Each row of a before or after table is a point. The points were changed in one or more steps. Then noise was added and the rows were shuffled. The steps act on how far a point lies along the listed directions, d1 being the first. Write out the steps. A step turns or swaps two directions, mirrors them in a line or flattens them onto one, adds a multiple of one to another, or multiplies one. Angles are multiples of 10 degrees, from the lower direction toward the higher: turns from -170 to 170, lines from 10 to 170 but not 90. Use the fewest steps. Two steps may share a direction if one is a turn and the other turns, adds or multiplies; they go together, in the order done. Otherwise the lowest direction goes first.
In the rows, 128 means zero.

Directions:
(1): [108  82  82]
(2): [ 73 114 165]
Before, 13 rows:
[[106 162 153]
 [ 88  99 114]
 [161 105  31]
 [ 72 102 114]
 [162 117 105]
 [ 46  94 175]
 [134 101 118]
 [ 67 108 168]
 [ 97 111 135]
 [107 109 146]
 [113 135 137]
 [ 31  94 120]
 [198 179 109]]
After (13 x 3):
[[159 139 110]
 [117 129 169]
 [114 120  83]
 [111 191 211]
 [205 131  63]
 [158 123 114]
 [ 49 109 163]
 [172 169 106]
 [148 132 151]
 [131 129 110]
 [197 185  79]
 [183 126  75]
 [167 160 121]]
Steps: turn d1 and d2 by -160 degrees

Directions:
(1): [197 135  91 129]
(2): [106 130  86  66]
(3): [157 141 183  82]
(4): [118 205 123 138]
Before:
[[113 125 156 124]
 [ 66 128 115 128]
 [116 129 106 151]
 [106 109 109 140]
 [ 91 134 132 126]
 [ 98 131 107  95]
 [ 51 135 108 128]
 [131 162 143 118]
 [150 143 163  42]
 [119 102 134 137]
 [ 85 155 143 111]
 [139 121 119 110]
 [132  59 109 144]
 [108 117  84 153]]
After:
[[ 60 125 101 108]
 [ 43 130  90 100]
 [105 113 105 137]
 [118 126 107 153]
 [134 126 111  96]
 [ 89 134 128 117]
 [114 126 158 130]
 [134  77 112 150]
 [119 108 139 145]
 [107 117  79 145]
 [ 81 146 135  96]
 [ 84 131  83  57]
 [136 144 139   7]
 [132 153 144 116]]
Steps: multiply d2 by 2; multiply d4 by 0.7

Directions:
(1): [191  69 163 113 112 134]
(2): [151 103  75 178 163 166]
(3): [130 152 196 159 177 152]
Before, 9 rows:
[[ 95 146 143  92 105  92]
 [130 145 100 175 187 168]
 [148  78 176 125 110 131]
 [112 177 176 137 161 101]
 [159 114 220 122 127 134]
 [133 151 195 135 173 132]
 [202  63 102 214 200 213]
 [167  94 159 116 106 101]
 [136 114 192 121 112 102]]
After, 9 rows:
[[159  87 143 175 150 138]
 [187  74 115 165 143 165]
 [137 137  75 172 171 129]
 [115 146 160 156 175 143]
 [149  56  54  48  23  85]
 [111 134  52  93  96 109]
 [158  99  68 153 160 145]
 [173  96 166 142 132 122]
 [156  68 157 142 117 142]]
Steps: turn d2 and d3 by -120 degrees

Directions:
(1): [225 157 128 104 121 154 118 105]
(2): [116 177 198 121 177 149 171 136]
Before, 13 rows:
[[210 147  99 105 110 139  89 104]
 [ 46  89  69 166 134  79 129 145]
 [103 198 217 122 180 145 189 127]
 [130 120 130 154 116 117 109 135]
 [123 124 149 148 127 126 132 126]
 [177 158 124 115 135 146 126 122]
 [173 122  80 112  87 137  79 113]
 [ 84 129 146 175 148 123 138 164]
 [187 126 115 132  92 140 114 112]
 [ 61 125  98 132 126 101 125 155]
 [ 72 119 149 142 153  95 136 158]
 [ 94 125 130 124 139 120 138 151]
 [ 71 155 176 158 161 123 146 139]]
After (13 x 8):
[[194 135 101 136  94 129  88 104]
 [120 124 138 156 120 115 115 138]
 [114 113  66 120 100 103  99 143]
 [ 91 141 174 146 143 138 161 139]
 [173 111  92 164 103 124  99 142]
 [ 74 172 185 125 182 135 156 138]
 [248 170 124  98 104 153 117  90]
 [103  82  32 156 108  78 105 127]
 [128 167 153 123 159 143 148 134]
 [ 50 144 162 133 149 133 140 147]
 [142 120 134 143 116 128 123 119]
 [146 117  96 115 116 121 113 138]
 [168 100  90 130 103 100  91 129]]
Steps: swap d1 and d2

Directions:
(1): [197 141 129 212 137 144 143 104 153]
(2): [ 91 105  74 144  70 193 139  94 129]
(3): [125 129 168 102 187 215 148 129 132]
(4): [ 99 129 115 161 168 109 174 104  44]
(5): [136 197  59  96 167 126 112  94 144]
Before (12 x 9):
[[149 176 145 106 170 118 111 140 147]
 [143 198 120 125 177  82 115 139 108]
 [105 155 124  90 180 218 152  79 114]
 [135 169 132 154 176 121 153 112 101]
 [151 107 155 169  15  53  76 171 208]
 [158 177 132 123 164  55  92 136 123]
 [ 81 137 123  86 160  78 139 125  95]
 [151 147 118 123 174  76 119 144 115]
 [149 125  78 148  44  50 120 117 142]
 [109 154 125  71 181 185 128 105 127]
 [133 113 107 184  42  87  92 134 148]
 [151 134  49 144  30  97  54 128 158]]
After:
[[115 153 118 102 164 214 124 106 133]
 [109 128 102  99 156 190 134 123 126]
 [182 154 199  91 205 140 148 153 143]
 [115 148  54 141 100  99 123  81 109]
 [191 127 247 189 181 186 144 158 183]
 [119 154  91 136 116 181 128 103 143]
 [ 98 173  94  93 145 196 125 120 123]
 [169 138 215 138 179 131 105 169 152]
 [221 173 176 140 218 128  93 159 142]
 [ 82 149 107  81 108 147 115 127 136]
 [ 76 132 112 113 165 136 164  98  83]
 [106 152  55 122  70  62 110  84 111]]
Steps: mirror d1 and d4 in the line at 130 degrees; turn d2 and d3 by -140 degrees

Directions:
(1): [104 130 178 197 134 123  73  94  90 152  76]
(2): [140  88 105 139  67 188  68 125 185 117 119]
(3): [ 94  45 135 118 141 157 129 108  66  91 173]
(4): [136  76  71 179 158  65 105 177 138 141 136]
(5): [ 89  99 156 100 145  69 126  72 200 101 118]
Before:
[[140 177 124 167 177  75 146 163  96 164 124]
 [131 139 129 107 124 114 102 131 201 124 103]
 [ 86  21 181 163 139 150  91  75  96  82 173]
 [ 70  94 150 174 179  30 130 131  96 148 133]
 [ 98 149 152  97 159  91 155 115 129 113 129]
 [ 77 115 159 131 175  96 161  82  76 106 151]
 [170 127  78 151  56 249  58 161  98 179 111]
 [144 136  73 138 103 132 128 123 171 142 107]
 [149 135 105 130 148 101 164 167  96 134 141]
 [124 146 156 159 128 133 139 130  52 161 119]]
After:
[[ 85 116 188 132  63 195  83  80 136 126 113]
 [139 186 163 123  85 188 107 103 153 133 104]
 [ 93  21 168 176 153 135 103  97  73  89 179]
 [ 87 129 172 114 124 166 139  64  86  98 146]
 [117 142 171 143 109 149 131 101  85 148 111]
 [106 158 156  89 127 140 147 117 127 111 123]
 [146 139 135  98  89 171 136 124 141 113 128]
 [145 129  65 144 121 109 133 131 163 144 112]
 [140 143 114 123 144  93 112 159 173 135 111]
 [144  98  62 175 159  83  96 181  93 190 121]]
Steps: swap d2 and d4; multiply d5 by 0.4

Directions:
(1): [171 138 122 155 180 182  43 107 160 132 143 160]
(2): [179 154  93 171 128  40 103 146 120 174  97 116]
(3): [173 148 118 168 114 170 192 119 198 116  87  92]
(4): [197 128 172  90 106  82 139  61 136  87 146 160]
Before:
[[185 175  91 151 100  91 200 130 142 130  67  82]
 [ 99 136  83 168 124 110 154 180 147 165  54  65]
 [111 122 146 107 157 135  39 110  35 119 193 178]
 [154 159  95 168 133 112 148 150 147 141 102 105]
 [211 167 154 171 131 118  89  67 175 104 104 140]
 [ 39 115  91 148 160 133  77 194  72 173 125 123]
 [ 70 132 117 145 153  68 105 204  64 183 143 101]
 [101 112 126  79 133 134 157  98 132  86 152 159]]
After, 8 rows:
[[ 46 111 134 101 129 121  92 149  11 133 180 144]
 [135 109 174  67  93  49 134  82  74  98 149 163]
 [219 137 150 121 111  66 138  74 176 108  89 122]
 [177 162 111 154 124  94 155 124 152 122 104 110]
 [ 90 117  95 115 162 171 114 128 140 108 144 158]
 [ 76 154 105 195 118 141 143 170 135 155  72  70]
 [234 185  85 172 144 123 133 113 170 134  78 112]
 [170 137 172 101 139  20  93 111  91 123 169 156]]
Steps: turn d1 and d4 by -150 degrees; add 0.3 times d1 to d2

Directions:
(1): [136 212 135 107  61  96 134 143 112 137  93  61 171 137]
(2): [160 136 186  96 129 160  72 153 213 107  95 119  94 163]
Before (11 x 14):
[[135 182 140 121  83  97 131 132  97 132  93  88 170 137]
 [142 170 144 108  77 122 117 158 127 123 101  94 146 138]
 [108  83  99 151 153 147 157 114 102 129 160 176 106 110]
 [134  94 148 133 150 158  99 141 158 108 122 154  97 126]
 [124 190 128 121  61 104 116 130  90 146 122  72 152 112]
 [111 171  93 149  83  79 157 123  74 138 135  79 190 113]
 [145 219 147 101  58  99  95 156 118 130  78  41 183 147]
 [117 129 118 134 138 115 139 125 127 128 127 128 149 112]
 [134 154 131 109 123 118 129 129 122 137 133 102 146 121]
 [106 177 119 135  98 101 156 131  87 132 117  91 156 134]
 [131 196 147 112  87 119 132 138 134 134 111  91 149 136]]
After (11 x 14):
[[133 150 131 111 126 120 129 128 122 135 135 105 143 121]
 [134 171 140 123  93 101 129 132  99 131  97  97 164 136]
 [116 107 117 139 155 123 137 122 131 125 134 143 139 109]
 [103  34  95 164 191 165 154 106 112 123 182 216  81 104]
 [144 196 145 101  55 112 118 164 122 127  90  73 159 141]
 [148 249 148  92  34  87  96 162 113 133  66  18 199 151]
 [101 136 114 145 132 116 151 125  95 127 134 125 136 130]
 [133 212 148 109  74 112 133 141 131 135 104  78 158 138]
 [139 141 151 122 115 141 101 150 149 114 102 119 119 131]
 [104  91  88 170 145 109 150 109  90 130 168 142 149 103]
 [122 169 127 127  80 111 114 127  93 144 131  90 141 110]]
Steps: add 1.5 times d2 to d1

Directions:
(1): [100 168 126 169 163  68  86 127  92 148  67  92 182 163 106  95 116  63]
(2): [ 61 158 155 144 131 155 146  81  86  99 136 108  88 157 221 168 158  95]
(3): [170 178 118 127 102 141 217  74 134 134  64  87 114 139 137  71  99 164]
(4): [124 117  73  61 181 127 158 113 175  85 105 196 157 136 165 100 134  67]
(5): [149  62 115  89  42 110 151 122  50  92 142 115 174 166 126 132 111  98]
Before (13 x 18):
[[192 102 107 136 142  90  77 200 128 159 116 155 195 111  34  99  78 146]
 [126 110 131 131 128  92  96 141  86  96 131 146 178 165 123 121 121  83]
 [129 129 144 122 121 130 168 121 133 127 124 119 143 138 140 110 117 139]
 [123 128 162 161  93 146 105 157  97 160 186 111  88 100  97 210 120 182]
 [151 154 153 183  95  98  94 146 103 167 105  59 139 119  74 100 125 167]
 [117  92 117 115 127 102 115 126 103  99 142 136 184 172 108 136 106  73]
 [194 123 135 102  82 190 213 104 149 116 196 115  52 108 135 140 107 237]
 [145 126 104 100 137 148 158 119 139 125 140 137 113 123 139 115 121 157]
 [157  97  95 108 178  92  93 145 149 127 101 133 186 115  57 100 113 119]
 [123  79 131 121  61 107 109 141  36 137 149  98 174 154 113 144 117 103]
 [138 108  85  99 140  77  94 145 121 141 107 123 146 130  91 108 141  62]
 [149  59 108  87 102 103 134 164 133 102 147 143 159 135 107 129 112 110]
 [112 147 100 123 158 122 128 140 125 118  87 127 140 132 136 114 123 101]]
After:
[[150 100  97  94 130 122 127 139 127 125 142 144 151 130 111 112 114 133]
 [121 115 125 110 176 140 122 162 204 123 153 164 101 101 134 143 139 137]
 [145 121 146 117 120 211 170 127 144 110 181 167  53  96 182 179 131 208]
 [101 131 100 106 142 140 149 127 113  97 106 138 122 137 167 131 132  98]
 [ 96 164 149 150 186 144 112 123 150 106 142 160 105 134 171 141 149 122]
 [158 173 161 193  96 123 115 153 104 197 128  71 104  98  50 157  92 205]
 [ 75 151 165 175 170 148  59 158 131 178 168 125  96  99 134 176 158 144]
 [116 101 145 121 125 119 131 146 123 126 147 135 159 136 129 130 125 119]
 [126 104 117  83 155 184 170  86 156  83 151 148  87 105 174 157 150 159]
 [ 80 151 136 137 199 149 117 117 175 112 148 156 110 139 152 156 135 108]
 [117 122 185 170  51 152 111 131  70 134 178  63  81 118 143 170 156 188]
 [104 137 106  92 154 150 142 106 155 121 137 139  57 113 176 147 175 100]
 [209  66 111 119  91  84  90 193 112 145 184 117 174 120   8 116  78 167]]
Steps: swap d1 and d2; turn d3 and d5 by 120 degrees; multiply d4 by 1.3

Directions:
(1): [150 137 106 138 169 117 166 145 198 189  42 121 101 139 192 142 131  64
 111 111]
(2): [127 154 131 114  86 179 168 117 166  96 101  66 129 124 165  76 161 167
 123 228]
(3): [102 156 103 131  92 170  85 230 114 193 131  80 131 104 109  71  95 124
 110  99]
(4): [136  69  77 133 137 126 173 155  76 127 143 141 174  89 213  91 163 145
 191  99]
(5): [182 128 108 141 168 123  94 199 179  80 105 136 206 179 121 151 104 191
 133 135]
(6): [ 67 112 110  58 160 115 133 111 166 222 161 151 148 133 132 147 136 206
 110 152]
Before:
[[131  73  90 121 157 120 136 149 152  95 135 145 195 153 150 145 141 203
  149 146]
 [ 99 102 112 124  72 142 146 123  95 124 173 128 151  79 121  80 132 147
  153 139]
 [ 91 145 142 118 142 107 153  75 127 157 133 143  96 135 128 128 127 100
  138 142]
 [148 117 132 163 124 129 125 110 114  98 117 138  94 126 124 126 149  71
  132 125]
 [121 133 122 130 122 129 170  83 116 131 120 110  97 121 138 128 143 102
  144 162]
 [ 93 108 141 112 167 105 109 129  95 206 159 176  99 119 104 155 117  96
   94  54]
 [157 112 156 153  91 130  75 125  77   7 188 138 152 144  51 131 124 178
  144 139]
 [136 130 133 120 134 120 120 118 148 103 113 121 152 143 145 124 144 168
  126 162]
 [146 145 124 124 154 111 102 154 152 152 124 134 130 125 110 154 122 138
  120 119]
 [ 82 111 157  95 120 107 124  42  65 108 210 164 104 119  72 167 126 160
  159 137]]
After (10 x 20):
[[134 121 136 122 157  93 104 109 139 118 125 153 147 150 126 156 130 153
  124 124]
 [144 118 124 167 117 135 113 136 101 112 123 131  99 118 121 114 141  67
  134 107]
 [ 70 120 127 104 111 126 103 122  55 170 200 141 106  99  79 132 103 137
  152  92]
 [129 157 125 108 140 127 108 151 164 166 126 115 126 122 111 138 128 156
  112 149]
 [136  94 116 146  85 129 163 107 102  76 150 138 154  91 139  96 140 128
  167 140]
 [144 121 148 145 102 129  69 146  97  62 174 135 138 143  52 133 113 161
  126 121]
 [ 85 138 130 121 139 110 142 103 106 176 144 142 102 123 127 116 118  95
  143 115]
 [130 116 116 145 138 109 156  93  90 132 132 136 103 119 131 145 132  84
  155 116]
 [137  84  96 133 165 111 105 170 153 102 132 153 189 163 119 161 116 181
  136 113]
 [ 79 140 124 104 108 176 122 182 112 213 141  95 108  96 133  71 130 128
   87 119]]
Steps: multiply d1 by 0.7; turn d2 and d3 by -90 degrees; turn d4 and d5 by 20 degrees; add -0.7 times d4 to d6

Directions:
(1): [152 186  78 117 134 107 106 162  93  38  86 116 104  48  71  87 123 108
 110 137 159 147 119  75]
(2): [ 79 176 150 160 151 120 163 149 133  85 121 141 198 159 113  99 139 163
  46  62 140 167 105 197]
(3): [106  59  85  72 102 145 149  76 141 134  95 148 195 125 128  31 165 128
 148 124 152 112  68 104]
(4): [150  78  61  98 150 120 149 205 126 128  78 147 162 185 152 182  97 169
 104 179 179 166 152 111]
(5): [137 125 120  41 112 170 152 161 128 138 150 120  61 112 114  99 157 226
  73 106  90  86 166 139]
(6): [ 46 133 104 179  94 130 165 152 101 100 102  84  55 165 154 145 205 145
 155 165 145 109  74 133]
Before:
[[123 158 153 131 100 140 150 138 101 107 153  80  58  98  81 148 155 149
  105 124  98 110 165 133]
 [ 84 132 137 212 134 103 133 127 108  81  91 148 180 153 135 148 140  55
  146 111 198 188  99 144]
 [150 118 147 145 180 101 102  96 150 137 135 145 164 133 137 171  58  92
  127 146 157 166 151  97]
 [131 117 108 141 160 104 143 188 116  78  98 151 219 147 104 117  92 164
   48 121 191 155 142 147]
 [113 199 135 160 162 112 131 133 126  71  90 157 181 109  94  59 123 114
   71  75 144 176 133 132]
 [123  54 189 133  86 149 112  57 135 225 162 121 111 155 178 108 164  92
  249 121  91  48 108 133]
 [147 167 151 108 187 143 156 186 151 133 131 172 171 171 122 142  71 178
   34  83 106 161 164 173]
 [143 148 194 166 159 141  95 100 135 177 188 134 134 154 151 177 128 131
  134 137 102 131 149 146]]
After (8 x 24):
[[135 126 114 116 110 134 163 180 102 103 124  90  75 130  98 174 131 171
   92 156 124 130 180 121]
 [106 152 182 184 155 107 103  53 140 126 155 119 112 112 134 143 110  73
  156 128 134 133 116 111]
 [107 213 206 148 159 152 146 124 146 126 169 142 119 127 106  99 125 145
   64  51  64 117 128 188]
 [135 164 179 157 147 113 113 106 124  82 152 141 203  81  74  62 106 122
   66  59 135 119 131 163]
 [113 142 178 185 146 141 115 118 123 164 173 120 109 173 163 188 153 139
  145 155 114 131 125 146]
 [ 78 202 131 182 146 109 144 140 116  58  81 137 147 119 105  64 154 121
   84  87 149 166 111 136]
 [115  14 123 121  95 144 144 129 126 215 112 122 114 219 205 157 166 129
  241 178 140  71 113 120]
 [118 124 141 194 148 101 120 126 119  92 100 167 211 143 130 144 109  52
  136 106 194 200 119 143]]
Steps: turn d4 and d6 by -110 degrees

Directions:
(1): [168 136  55 123  68 172 114 147 113 117  92 118 152 152 112 233 115 106
 145 116 141  43 108 150]
(2): [141 110 100 165 122  53 145  96 197 150 118 101  87 177 109 122  78 123
 128  55 111 145  46 167]
Before:
[[132 119 154  92 143 193 114 160  70 119 140 157 174  86 144 118 184 140
  157 194 138 114 198 100]
 [115  87 154 167 165  22 157  76 209 153 138 131  66 154 123  51  90 168
   88  56  75 204  68 146]
 [110 107 134 164 159  32 143 107 176 174 155 108  82 145 119  50  82 128
  115  63 128 186  73 149]
 [124 102 145 152 149  56 165  86 196 152 125  94  72 145 106  59  98 129
  120  84 103 177  79 137]
 [160 129 111  99 125 166 110 145  95 123 111 134 150 114 134 161 142 140
  136 178 172  80 163 107]
 [133 124 103 145 154 119 141 118 159 129 112 130  97 127 120 123 101 108
  109 104 133 144  96 156]
 [186 149  54 114  48 168 102 150 110 117  96 120 136 151 111 198 121 112
  142 119 146  56 113 172]
 [ 93 153 160 103 146 178 121 142  83 109 159 159 146  88 142 129 180 124
  133 181 114 131 189  90]]
After (8 x 24):
[[177 128  86 109 107 145 111 138 111 128 103 119 141 134 123 182 123 130
  139 155 169  70 132 122]
 [ 83 116 178 146 187  57 137 113 145 165 175 124  95 107 139  16 118 139
  107 105 127 210 126 120]
 [100 112 186 134 175  78 162  96 168 144 147 115  81 108 116  22 129 140
  111 129 105 197 130 112]
 [121 121 122 140 167 116 141 118 154 130 122 136  94 116 131 102 112 114
  109 114 134 164 113 148]
 [ 91  96 203 144 197  56 150  90 167 145 161 151  88 106 142  10 131 183
   80 112  83 229 135 108]
 [162 121 107  98 110 201 107 164  70 117 118 147 184 112 130 175 169 128
  162 174 145  65 173 120]
 [119 158 120 102 114 195 117 150  78 108 141 154 155 108 135 184 172 111
  141 173 123  89 175 102]
 [185 136  53 136  54 115 112 126 153 134  97 109 108 175 102 171  93 113
  137  78 138  87  67 187]]
Steps: turn d1 and d2 by 40 degrees
